Every row gives one point. Each copy is the shape, with its points in the same order, turned, moved and blurred by noise. Say if it was mirrored as well.

Shape:
[[-17   1  -5]
 [ 57 -32 -21]
 [-36  -4  15]
 [-10  20  19]
 [  0   9  -4]
 [ 55 -16 -52]]
Copy 1, 6 rows:
[[-24   1  -8]
 [ 25 -63   2]
 [-21  26 -24]
 [-16  19   8]
 [-23  -2   1]
 [ -5 -84  14]]
Copy 1 is: mirrored
Copy 2, 6 rows:
[[-10  15   1]
 [ 59 -26  -3]
 [-25  28  22]
 [-30  -5   7]
 [ -7  -2  -4]
 [ 62 -18 -32]]
Copy 2 is: mirrored
Copy 3 (6 x 3):
[[-26  -5 -15]
 [ -1  -2  66]
 [-31 -24 -32]
 [  1  -9 -27]
 [-10   1  -7]
 [-12  30  67]]
Copy 3 is: mirrored
Copy 4 (6 x 3):
[[ -7   1   1]
 [ 71 -22  17]
 [-32  -4   5]
 [-15  21  24]
 [  5   9   8]
 [ 78  -6 -14]]
Copy 4 is: only turned

Shape:
[[ 30  19  12   0]
 [-41 -19  20 -38]
 [ 24 -18  44 -32]
 [ 11  11   7 -20]
 [  7  24   5 -32]
 [ 31 -44  32  62]
 [-14  -8 -34  -8]
 [ 29  15 -12 -34]]
Copy 1, 8 rows:
[[-20  13  -2  11]
 [-23 -20   7 -64]
 [-60  -3   6 -12]
 [-20  15  -1 -17]
 [-16  31   5 -25]
 [-20 -63 -23  49]
 [ 15  -4 -38 -29]
 [-26  36 -27 -13]]
Copy 1 is: mirrored
Copy 2 (8 x 4):
[[ 38   4   9 -16]
 [-49 -15  30 -32]
 [ 16 -37  35 -50]
 [ 11  -2   8 -27]
 [  6   9  -3 -37]
 [ 50 -55  54  40]
 [-16 -14 -19   9]
 [ 20  -3 -18 -35]]
Copy 2 is: only turned
Copy 3 (8 x 4):
[[ 51   5  -2 -16]
 [-30   4  36 -18]
 [ 33 -17  38 -44]
 [ 22  26  -2 -32]
 [ 17  30   0 -28]
 [ 63 -61  15  35]
 [-13   0 -29   3]
 [ 26  19 -25 -42]]
Copy 3 is: only turned
Copy 4:
[[ 24  23   9  -4]
 [-22 -35  20 -47]
 [ 43 -27  21 -27]
 [ 11  11   4 -23]
 [ 10  20   8 -39]
 [ 22 -31  14  67]
 [-30   3 -22 -16]
 [ 21  23 -15 -36]]
Copy 4 is: only turned

Shape:
[[-35  11 -22  19  33 -36]
 [-36 -58  -3  12   8  30]
 [-11 -13 -23 -17  18 -36]
 [  4  -5 -30  14 -19  -6]
 [  3 -13 -10  16  13 -46]
 [ 22  23  53  10 -53   5]
 [ -3  -2 -36  26  38 -20]
 [  3   3 -20  -7  41  -8]
 [ -9  21  40 -10 -80  28]]
Copy 1, 9 rows:
[[  7  37 -10 -10  45  24]
 [  1 -56 -11  -9  10  54]
 [ 21  23  -2 -43  15  22]
 [ 27  11 -17   4 -18  13]
 [ 35  23  21 -13  15  13]
 [-27 -13  30  17 -40 -49]
 [ 42  18 -20  -6  37  16]
 [ 28   5 -21 -35  34  -2]
 [-58 -19   6  11 -64 -26]]
Copy 1 is: mirrored
Copy 2 (9 x 6):
[[-50  11 -16   5  33 -24]
 [-24 -44  25  29 -32  12]
 [-33   1 -18 -27   5   0]
 [  6  24 -19   9   0  24]
 [-30   5  -5 -18  28  23]
 [ 30  64  59  -5  -8  30]
 [-21 -14 -23   7  39   0]
 [ -1 -15 -17 -15  23 -19]
 [ 27  66  57  12 -52  20]]
Copy 2 is: mirrored
Copy 3, 9 rows:
[[-27 -53 -10  41  19 -21]
 [  6  30   0   5  27 -46]
 [-18 -50 -17  -6   5 -27]
 [  1 -16 -35  21 -28 -19]
 [  8 -58  -7  18  -8 -31]
 [ 12   3  32  21 -76  23]
 [  3 -48 -33  32  24 -15]
 [ -3 -42 -22   3  23   6]
 [-21  38  21  10 -82  15]]
Copy 3 is: mirrored

Shape (10 x 6):
[[-43   5 -52   1 -15  38]
 [  2 -11  23   3 -60  -4]
 [-25  -1 -18   4  44  27]
 [-19  18  27 -13  -7  -3]
 [ 28  11 -13 -27 -12  21]
 [-19   6  22 -42  26  38]
 [-45  19  -6  16   2  41]
 [ 38   4  -6 -36   4  39]
 [ 30 -33 -12 -46 -10 -62]
 [  6  33  15 -35  20   8]]
Copy 1, 10 rows:
[[  3  41  13  22 -51  17]
 [  0 -21 -29   6 -12 -51]
 [  6  17  23   1   2  48]
 [  2  11 -19 -28   5  -9]
 [ 48  -9 -24  14  -9   9]
 [ 12 -14 -19 -37 -14  50]
 [-27  36  -9   3 -19  26]
 [ 49 -27 -33  13  -8  33]
 [ 78 -34  30 -21   7 -43]
 [ 35   2 -33 -30  14  26]]
Copy 1 is: mirrored
Copy 2, 10 rows:
[[-25 -20 -11   5 -30  49]
 [ 11  -6   0 -36 -50 -34]
 [-17   6  16  30  20  33]
 [-20  23  10 -33  -1 -21]
 [ 32  32 -10 -21 -10  19]
 [-20  65  13   2   1  11]
 [-37  -3  35  -4 -14  29]
 [ 33  58  -4  -6  -7  23]
 [ 35  12 -66 -12  15 -50]
 [ -5  42   7 -30  27   3]]
Copy 2 is: mirrored
Copy 3, 10 rows:
[[-57  -9 -21 -16  24  21]
 [  7  -5  -8  19 -64  17]
 [-13   3  26 -26  42   2]
 [ -2  12  23 -28 -34   3]
 [ 23 -26 -15 -28  -8  35]
 [-14 -15  50 -49   2  35]
 [-42  26  14 -15   9  29]
 [ 35 -30   1 -34  10  46]
 [ 45 -65 -10 -19 -34 -44]
 [ 19   1  20 -66  -7  16]]
Copy 3 is: only turned
Copy 4 (10 x 6):
[[ 14  49 -32   7 -67   5]
 [  6 -19  40 -15 -27  16]
 [-14  62 -23  41 -15   2]
 [-42  24  20 -13  -8  11]
 [ 25  28  -2 -21   8  12]
 [-23  80  20  -3  -1   6]
 [-22  48 -11  15 -52  31]
 [ 28  52   4 -14  28  15]
 [  6 -16  17 -10  33 -74]
 [-28  48  -1 -17  22  14]]
Copy 4 is: mirrored

Shape (14 x 8):
[[-28  28  -3  34   4 -15  22 -27]
 [ 10 -24  -7  -8 -16  30  15 -35]
 [ 21 -23  -8 -41   5  23  25  35]
 [  2  12 -20 -27 -26 -23  24   9]
 [ 18  30   2   9 -48   8  21  -9]
 [-25  26  43  47 -14  16 -42 -55]
 [-27 -20  39 -45  27   6 -47 -54]
 [ 41 -26   0 -32  21  21 -60  -7]
 [-36   7  59 -21  19 -10   4 -24]
 [ 19  -7   9   9  34  47  13 -12]
 [ -8 -46  14   8 -59 -30   9 -27]
 [ 52  16  35  22 -38  43  19  -2]
 [ 17  20   1 -41  -6   1   4  29]
 [-17  -5   9  22 -17  42 -19 -16]]
Copy 1 (14 x 8):
[[-32  24 -13 -26   2 -23 -17 -38]
 [ 27 -14  -2 -17  10  32 -22 -50]
 [ 45 -12 -11   4  -4  38  19  13]
 [ 28   6 -14 -19 -39 -10   2 -10]
 [ 17   5   7 -60 -11  -7 -35  -5]
 [-32  24  29  -1  32  -9 -92 -38]
 [ 21  28  27  72   9  24 -49 -55]
 [ 65  -9 -24  49  33  22 -51  -6]
 [ -9  40  48  35   2  -2 -12 -30]
 [  9   9  -9  -7  51  38  -7 -15]
 [  6 -51  28 -15 -26 -16 -35 -51]
 [ 34  -8  31 -59  35  16 -36  13]
 [ 46  17  -7   2 -23   3  -5  19]
 [-16  -6   1 -11   9  35 -59 -20]]
Copy 1 is: mirrored
Copy 2 (14 x 8):
[[ -6  26   2  32   8 -36  13 -27]
 [ 32 -25  -7 -16  26   2   6 -27]
 [ 24 -13  -7 -39  12  23  40  38]
 [  8   7 -21 -31 -21 -28  15  13]
 [ 44  21   2 -12   1 -33 -16  -1]
 [  2   9  42  49   4   1 -47 -54]
 [-32 -23  26 -18 -10  60  -2 -59]
 [ 29 -22 -11  -1 -21  82   4  -9]
 [-29   6  58  -8  -9   6  20 -35]
 [ 29   7  13  11  41  32  30 -11]
 [ 18 -59  12  -5 -21 -48  -1 -28]
 [ 85  12  37  -6  19  -5 -11   2]
 [ 16  17  -2 -38 -18  13  17  30]
 [  9 -15  11  21  32  10 -25  -8]]
Copy 2 is: mirrored
Copy 3 (14 x 8):
[[-24 -17 -33   1  17 -57   3   0]
 [ 13 -33 -40   0 -19  16  20 -22]
 [  8 -16  -2 -32   3  45  30  32]
 [  5   7  -4 -37 -16 -15  16  16]
 [ 33 -11 -11  14 -19 -24  10  25]
 [-10 -28 -35  53   9 -33 -62 -31]
 [-23 -52  -8 -33  15  31 -63 -47]
 [ 25  17 -29 -21  13  75 -40 -23]
 [-30 -61  15 -24  33 -19 -40  -4]
 [  4 -28 -39   8  45  29  19   1]
 [-10 -18  21  13 -59 -12   8 -33]
 [ 57 -21 -10  48  10   5  16  17]
 [ 22   3  -2 -40  12  11  -4  36]
 [ -7 -27 -45  30 -14  10 -23   4]]
Copy 3 is: mirrored

Shape, 13 rows:
[[ 27  -9 -15   7  33  55 -10 -37  -3]
 [ 40  41 -42 -33   5  11  10 -25 -14]
 [ 39  41  21  39  10  58  17  -8 -19]
 [-20 -22   3  11  12  -7  18   8 -31]
 [ -6  -2  36 -18  55  29 -40  20  28]
 [ 28 -14  38  42 -18 -28 -58  48 -22]
 [ 25  12 -32 -27   1  13  14  47   5]
 [-36 -23 -26  21 -21  23   6  18 -51]
 [-11 -11   6 -40  48  25 -46  11 -28]
 [ 21   4   2 -41 -23  31  -7 -10 -17]
 [ 33 -14  46  33  24 -26 -32  28  -8]
 [ 23  21   6 -39 -23 -23   8  37   1]
 [-37  42  31  14   1  -8  10  11  30]]
Copy 1:
[[ 23   2  -7 -22  33  44  38  -7   4]
 [ 13  45 -14 -58  13 -18  36 -20 -24]
 [  6  34  18   7  -5  49  49  12 -46]
 [-20 -38   2   2  29 -15  10   5 -38]
 [ -1  20  33  30  64   5  -6  12  34]
 [  7 -14  50  40 -15   0 -60 -32 -32]
 [ 27  21  11 -33  12 -39  -4  34 -19]
 [-24 -44 -10 -32  18  12 -19  25 -56]
 [-13   2  38 -24  79   6 -10  -8   9]
 [-21  13  21 -50  -2   0  13  -1   5]
 [ 15 -12  45  54  10  -8 -13 -31 -18]
 [ -9  26  26 -17 -10 -60  -7   5 -15]
 [-45  34 -19  47  15 -24   1  24 -16]]
Copy 1 is: only turned
Copy 2 (13 x 9):
[[ 43 -19   2 -23  33  43  -4 -26  -1]
 [ 19  31 -18 -54  -7  10  29 -32  -4]
 [  6  14 -11  -8 -12  66 -35 -25  28]
 [-28 -20   2   9  25  11  -4  32  -9]
 [ -3 -20  45 -36  63   9 -18  -3  65]
 [ -6 -26  10 -24  -3 -29 -87  55  25]
 [  4   4 -17 -45  -3   3  34  30  41]
 [  4 -15  25  18  -2  27  11  54 -23]
 [ -8 -20  60 -56  44   9  -2  11  -1]
 [  9 -21  24 -34 -22   4  15 -18   4]
 [-16 -20 -13 -26  32 -15 -73  27  28]
 [-26   7  -9 -44 -19 -39  15  10  35]
 [-28  37  15  23  24 -12  -9   1  53]]
Copy 2 is: mirrored

Shape:
[[-11 -44 -26  19  13 -23   6 -22  -6]
 [ 22  10  48 -10  28  13  14  45  39]
 [ 45  30  17 -17  -1  30 -36   5  61]
 [ -2  32  11  43 -40  51  -2 -39  28]
 [-18 -30  -2  38  -9 -46  45 -14 -37]
 [ 28  27   4 -21  19  15   2  12  37]
 [-53   8   6  31  -7  33  -2 -42   7]
 [ 48  36  21 -24  42  44 -21   5  14]
 [-16  17 -38  10  -7  -7 -12  18 -13]
 [-34   5  10  18 -29  18 -35 -43   5]
 [ 43  17   7  16  45  34 -34  43  51]
 [ -3 -12 -28  25  18 -27  33 -18   0]
 [-39 -25   2  15 -27 -12  31 -26  10]
 [-10  29  23  42 -37  21 -50 -48   4]
 [ 10 -43 -25   7  -6  12  15  13 -23]]
Copy 1 (15 x 9):
[[ 14 -45 -36  25  10  -5 -13  20  27]
 [ 22  42  40 -32  14   2  14  48  53]
 [ -7  59  10 -49 -36  10 -33  22  43]
 [-21   5  13 -13 -39  64   0 -35  20]
 [ 45 -56 -12  43  15  -9  34  -6  12]
 [ -6  46   1 -25 -14  -2   5  37  33]
 [-33 -12   3  23  17  47  -7 -30  24]
 [-22  53  21 -46  -9   2 -13  51  -6]
 [ 19  27 -27  48  -6  13  -8  14   9]
 [-13   0  -1  12   4  31 -37 -46  18]
 [  1  45  30 -21 -27  24 -33  80  41]
 [  4 -32 -24  32  -7  -9  22  24  26]
 [ 12 -28 -22  17  20  15  19 -29  48]
 [-13   4  26   7 -30  33 -44 -51   3]
 [ 41 -18 -40   2  13  26   1  32   5]]
Copy 1 is: mirrored
Copy 2 (15 x 9):
[[ 30 -43 -29   3  31   0   8 -19  -5]
 [ -2  35  57 -12  16  26 -21  22  14]
 [ 28  16  32 -25 -44   7 -48  38  37]
 [  0 -25  -8   5 -72  51  -2  -9  43]
 [-10 -48 -11  27  30  -4  50 -39 -17]
 [ 17  34  20 -25 -11   1 -14  16  26]
 [-16 -31 -37   7 -21  47 -20 -38  33]
 [ 30  58  24 -20 -34  11 -45   4   0]
 [ -8   0 -46  19  -4 -15   1  15   6]
 [-14 -50 -27   5 -38  19 -37 -21  22]
 [ 49  45  24  13  -5  27 -44  48  22]
 [ 26 -16 -19   9  25  -5  33 -26  14]
 [-20 -55 -16 -12  14  19  20 -23  21]
 [ -4 -46  -9  28 -71  18 -44 -18  25]
 [ 14 -19 -28 -10  12  19  19  13 -37]]
Copy 2 is: only turned
Copy 3 (15 x 9):
[[-19 -46 -28  18  18 -16  -7  -6 -10]
 [ 41  -1  43 -62  28 -11  14  11  18]
 [ 50  33   8 -39  19  27 -28  23  52]
 [-17  18  38  20 -18  47 -14 -12  55]
 [-22 -37   5  34  -3 -31  19 -31 -41]
 [ 37  22   0 -36  32   5   9   2  32]
 [-65  -6  18   3   2  31  -6 -12  26]
 [ 42  27  19 -36  73  34 -10   9  31]
 [-11  16 -23  15   9  10  30  29 -10]
 [-43   7   7   4 -11  39 -36   3   8]
 [ 48   4  23 -30  49   3   2  58  55]
 [ -9 -22 -19  23  20 -31  18 -22   7]
 [-34 -30  -5  -3 -28  -6   4 -30  -2]
 [-32  29  33  24  -9  43 -50  10  17]
 [ 13 -49 -15  13  16  25  26   4 -17]]
Copy 3 is: only turned

Shape, 14 rows:
[[-26 -31  18  39 -41  25  32  18 -31  20  21]
 [-16  -6  -1 -11 -33 -19 -47  28 -10   1   6]
 [ 50  14  -4  36  20  46  -8  21  13  -6  18]
 [-32  16 -51   1  17  44  31 -40  38   8 -23]
 [ 31  -2 -19 -35  21 -17 -56 -32  -9   3 -15]
 [-35 -28  24 -14 -28  -3 -19 -34  46  26 -14]
 [-32 -17  34  34 -15 -16  27 -37 -19 -37 -23]
 [ -9   8  33 -33   6  23 -28   8  49 -32  -9]
 [-30   4 -43 -26 -19 -15 -11  21  20 -37  40]
 [-28  23  33  20  10 -38 -35  20  41  26 -16]
 [  2 -62 -42  33   9  25 -33 -12 -11  26 -42]
 [ 31 -14 -17 -10 -22  -1 -44  22   9  29 -39]
 [ 32 -22  33  11  34 -18  28  -9 -31  14 -25]
 [ 44   2   0  29  19  19  15 -15  40 -24  29]]
Copy 1:
[[-16   6 -16 -11   3  21  41   5 -36  74   7]
 [ -7   5  -1  29 -18  11 -18  15 -43   2 -18]
 [ 46  -8 -12  20 -34  23 -17 -29  36  40  26]
 [-37  58 -61 -27 -25 -11 -16 -43  46  20  -7]
 [  5 -15  18   5 -12  23 -32 -32  -1 -42 -43]
 [-59  10   8 -27   9 -21 -33  27   2   3  -8]
 [-63  14  23  24 -19 -11  53 -23   9  33   1]
 [-18  34   3  23   1  13 -31  17  37 -32  30]
 [ -8   9 -63  22 -49   3  -1  17 -22 -41   9]
 [ -2  13  -1  44  14 -64 -46  19 -14  24 -11]
 [-17 -16 -10 -13 -21  37 -23 -11  19  52 -73]
 [ 26  20  22  -2 -30  28 -49   7  -6   9 -45]
 [ 23  -1  37   7  10 -10  47 -25  22  23 -29]
 [ 20 -19  -5  -4 -45 -13  -2 -19  50  11  40]]
Copy 1 is: only turned
Copy 2:
[[ 22 -90  15  23 -33 -19  24  -5 -17  30  15]
 [-40 -37  -2  16  -6 -31 -36  12 -42  12 -14]
 [ 49  10  29  23  30   1 -35  22  11  24 -22]
 [ 11  32 -21  -2 -21  45  37 -54  20   8 -29]
 [-52  32  -4 -22  38 -41 -23 -14 -18  24 -22]
 [-61 -39 -11 -13 -18  13 -12 -22  25   8 -22]
 [-29 -65  39  -8  19  -2  60 -13 -12  -2 -34]
 [-26 -19 -14 -29  22  22 -42  19  -5 -32 -38]
 [-23  -3   7  41 -26 -13 -24 -18 -39 -44   2]
 [-73 -15   2  12   5  42  -5  49  -4  21   0]
 [  0 -18 -42  39  32 -37  23 -30  25  64 -28]
 [-34   0 -35   7   0 -39 -28  26  -4  48 -40]
 [  1 -20  17 -26  36 -43  42  32  14  26   1]
 [ 21   6  50   8  21   9 -14  -6  31  -3 -27]]
Copy 2 is: only turned

Shape:
[[ -20  -11   19   -3   25    6  -19    1  -12   -7   26   -8]
 [ -23  -11   -7  -25  -45  -41   -3   -6   24  -13   37   38]
 [  19    4  -31   13  -25  -15   -6   18   17  -16  -15   60]
 [ -35   -9   -7    0   27  -44   -7  -60    2    4  -33  -34]
 [ -23   53    5    0  -25  -22  -20  -16    9   18  -22   26]
 [  -2   54   14  -39  -17    9    4  -25  -42   11   38   26]
 [ -24  -12  -28  -37   20   61   32   16  -25   43   35  -13]
 [ -12   -5   -4  -25   -2    0    6  -32   -8   65   21   11]
 [   5   62   45  -24    3  -32   15   18   -9   20   15    3]
 [   8   28    4   38  -48  -11    2  -16    1  -18   -7  -42]
 [ -36   15  -20   14   -5   28   45    2  -51   13   15   38]
 [   6  -24   15  -42   -5    8   12  -12  -33  -38    3  -11]
 [ -51    4    1   19  -45  -20   -6   18    7  -38  -39    1]
 [   1  -41   14   14  -14  -22  -19    0   32   47  -32   19]
 [ -21   23  -33  -22   13  -21   -6   -8 -100   14  -12    3]]
Copy 1:
[[  9  -5  30 -27   6   6   5  -1 -12 -12  34   6]
 [-19  39  45 -10 -16 -16  -2  -3   6 -59 -18  60]
 [-13  23  -2  -1   8 -21  37  53  10 -26 -35  47]
 [-22 -27  38   9 -32  27  38 -10  26 -46   5 -47]
 [ -1  -6   7  31 -15 -17  10  17  60 -32  13  34]
 [ -3  37  -1  24 -20 -19  16 -18  15  -5  68  49]
 [-11  79  39 -27  17  12   4   6  16  45  56 -17]
 [-41  29  42 -11   5  -3  30 -23  47   0  38  17]
 [  8  -6  33  62  -1 -18  -6 -13   8  12  27  44]
 [-41 -24  -6  10 -46 -35 -19  31   5 -12   2  -7]
 [-18  52  32   1 -27  12  31  59  12  14  60  29]
 [-27  32  -4   8   7  21   1  -2 -46 -28  30  -4]
 [ -8   0  20  14 -23   6 -27  70  13 -59  -6   2]
 [-55 -24  43 -18  41   3  14  22  45 -27 -23  15]
 [ -9  37  31  44   2 -24  61  32   3 -31  86 -24]]
Copy 1 is: only turned
Copy 2 (15 x 12):
[[  8 -35  -2   9  31 -25  22  25  -4  15   6 -14]
 [ -2  22  24   8   9 -62 -13  60  -4  -7 -28  28]
 [ 22   1  14 -13 -34 -10 -18  29 -37   0 -22  53]
 [ 38  35  47  27  -1 -17  33 -14   8  30  -1 -46]
 [ -6  24  -4  38 -30 -20   3  16 -44  33 -31   8]
 [-31  -5 -57  41 -27 -43  21  10   5 -15 -25   5]
 [-53 -14 -37 -38  38  20  58   7  22  -8 -18  -3]
 [-16  44 -35   5  28 -15  25   5  -6  -1  -5  -4]
 [-29  -5 -34  51 -44  -8   2  53  -3  19  16 -11]
 [-28  -8  40  11 -41 -42 -10 -26  -9  27  31   2]
 [-22 -12 -24  -6 -14 -13  74   6   7   0 -11  58]
 [ -6 -37  20  33  12 -15  16   8  27 -40  -4   1]
 [-17 -14  76  28 -18 -21  18  24 -33  26 -17  33]
 [ 17  40  22   6  30   8  -8  13 -56  10  20  15]
 [  6  -9 -14  12 -47 -22  92   2 -22 -33 -18 -24]]
Copy 2 is: only turned
Copy 3, 15 rows:
[[-20  -8  19   6 -42  -1  12   9  19   1  -6   6]
 [-34 -76  -6  -1  -6  35 -26  -3 -12  23  -6  45]
 [-17 -23  12 -55  31   6 -32  -9 -18  13  -1  54]
 [ 37 -51  -1  -3   7 -16  17  35  21  22 -42 -36]
 [-10 -28 -50 -34   8 -23  -5  19  -1  40   2  25]
 [-36 -31 -39 -17 -44 -10 -45  -1  27  16  47  -4]
 [ 13  41   1   9 -55  64 -36  17  11  -2  25 -13]
 [  0 -26 -34 -17 -17  46 -16  34  43   2  13   2]
 [ 14 -36 -28 -13 -36 -27   6 -11  29  40  53  38]
 [ -7 -24   0  22  46 -35   6  17 -19  20  41  -1]
 [-10  14 -37 -18 -14  24 -31 -41  -6 -18  14 -15]
 [  9 -44  32   4 -42 -16 -33  19  -9 -24  20  -5]
 [  4 -31 -13  -3  16 -26  10   3 -68  19 -19  23]
 [ 16 -28  -9 -31  23  25  24  50   9 -11 -16  57]
 [  2 -27 -14 -73 -39   2  -4  -5  -5   6  32 -68]]
Copy 3 is: mirrored
Copy 4, 15 rows:
[[-25  -5 -14 -16  12  18  -5 -26 -12 -20   2  -5]
 [-47 -13  44 -13 -43  28 -58  -7   4  22  -3 -10]
 [  6 -44 -10 -27 -42  24 -47   4  44  40  -2   3]
 [-11 -25  23  66  13   6  19   4  -1  -5 -30  22]
 [ -6 -19  23  18 -16  56 -20  15  53  -5  24  13]
 [  1  -1  48 -20   2  40 -29 -49  52 -45  13 -23]
 [-32 -25   2 -11  39 -36 -28 -90  23 -18  50  -7]
 [ -9 -25  53  13  30   7 -14 -37  14  10  40 -21]
 [  3 -21  36 -17 -40  32   4  -5  25 -60  46  -6]
 [ 28  27  -1  19 -16  -2 -44  25  17 -27   6  23]
 [  1 -54  17 -29  34  13 -61 -50  35 -26  14  32]
 [-14  15  20 -35 -12 -19   1 -44  17 -17 -32  13]
 [-33  -5  -9   4 -30  23 -36  18  26   3  -4  73]
 [ -5 -23  13  -1   1  11   3  22   0  63  36  14]
 [ 30 -31  22  15   0  44  -4 -93  22 -27  -9  40]]
Copy 4 is: mirrored
